Rows are points. Any point is a mix of the corners, with weights that add up to 1. It lies inside the corners' shape when no weight is negative. Say inside or outside, and name the corners with a negative weight.

Corners:
(1): 30 -6
(2): -59 -60
(3): 18 46
Points:
-12 -42 => outside (3)
-43 -41 => inside
40 46 => outside (2)
-48 -51 => inside
-1 -5 => inside

Corners:
(1): -28  12 -27 -16
(2): -12  -6  11  28
(3): -22 -19  -9   8
(4): 28 -7  0 40
(5): 24  8  9  4
Points:
 -2   3 -17   0 => outside (2)
-60 -18 -24 -11 => outside (4, 5)
-23  -4  -5  15 => outside (5)
 7 -5  3 27 => inside
 16 -14   6  33 => outside (1)

Corners:
(1):  41  11  37 -13  10  26  -2 -10   9
(2): -27 -15  -1 -12   0 -16  -6 -14  21
(3):   3   5  -2   9  -4 -43  -7  25 -32
(4):  -3  12 -34 -14  -4  -7 -23  39  14
(5):   0 -35   2  21  34 -54 -44  23  -6
(6):  44 -19  22  19 -18  15  17 -31  -3
(7):  24 -10  47  17  -8  34  -4  15 -20
(8): -14   7 -38   2  15 -23 -34   6 -33
(9): -2 -3 41 60 36  0 14  0 23
(10):  10 -18 -32 -32  11   5   1  16 -31
Points:
  9  -4  32  23   5  20 -10   5  16 => outside (3, 10)
 11  -7  13  12  13   0  -4  -5 -12 => outside (4)
 14   3   0 -10   1  24   0   1   7 => outside (3, 5)
  5  -5  -3   6   8 -15 -10  16  -7 => inside
 14 -10  -1  13  18   3 -14   2 -29 => outside (2, 3, 4)

Corners:
(1):  -3  -3   2   3  33  27   8  30  -3  34  15  31  21 -37
(2):  -9  -2  22 -26   2 -46 -31  13  -7  -8 -30  -8   7  28
(3):  -6  21   1 -11   1  -3 -19 -14 -26 -30 -25 -19  23  19
(4):  26   7 -39 -11  28   1  14 -17   1 -31 -16 -11  11  21
(5):  19  -2  -5   0   2  12   8 -29  15   4 -28  -7  14 -17
(6):  23  32   1  -6   8  14   6 -28 -20  -8 -10 -17  -2  32
(7):  24  26 -20   6  -1  -5 -14 -21 -15 -13 -20  -1   8  10
(8):   7   4 -14  39  24  -1  18 -34 -11 -27 -33   3   4  19
(9):   5  12 -14  -7  26  21 -31  -5  -6 -14 -19 -19   6  20
(10):  19 -34  36  -3  11 -30  -6   8  -3  10  28  13   5 -24
(11):  -2 -25   8  -2  -8  -2 -10  -1  42  14  15  18  -4   5
(12): -29  -2  19 -10  -9 -27 -16  11  28  37  19 -14  -5 -43
(13):   8  -7  -6 -12  23 -12 -17 -30  16 -24 -16  24   4   3
(14): -17 -37  -3 -19  -5 -34   1  -4  -2  12   8  -1 -30 -21
(15):  -2 -21  -6  14  25  15  -6  20  -8  60  32  15  29 -44
Points:
 5 -5 -5  1 11 -2 -3 -9  6 -1 -7  3  6  3 => inside
  6  -5  -1   0  14   0   1  -3   2   8   0   9   9 -10 => outside (9)
 11   1  -2   1  14   0  -4 -10   2  -4  -9   2  12   2 => outside (14)
  8  -9   5  -1  13 -11  -6  -9   3  -2  -2   6   6  -6 => inside
  4  -9   2 -10   8 -11  -6  -2  12  15   6   7   5 -19 => outside (3, 8, 9)
  9  -1  -7   5  17  -6   2 -12  -3 -11 -12   0   7   6 => inside
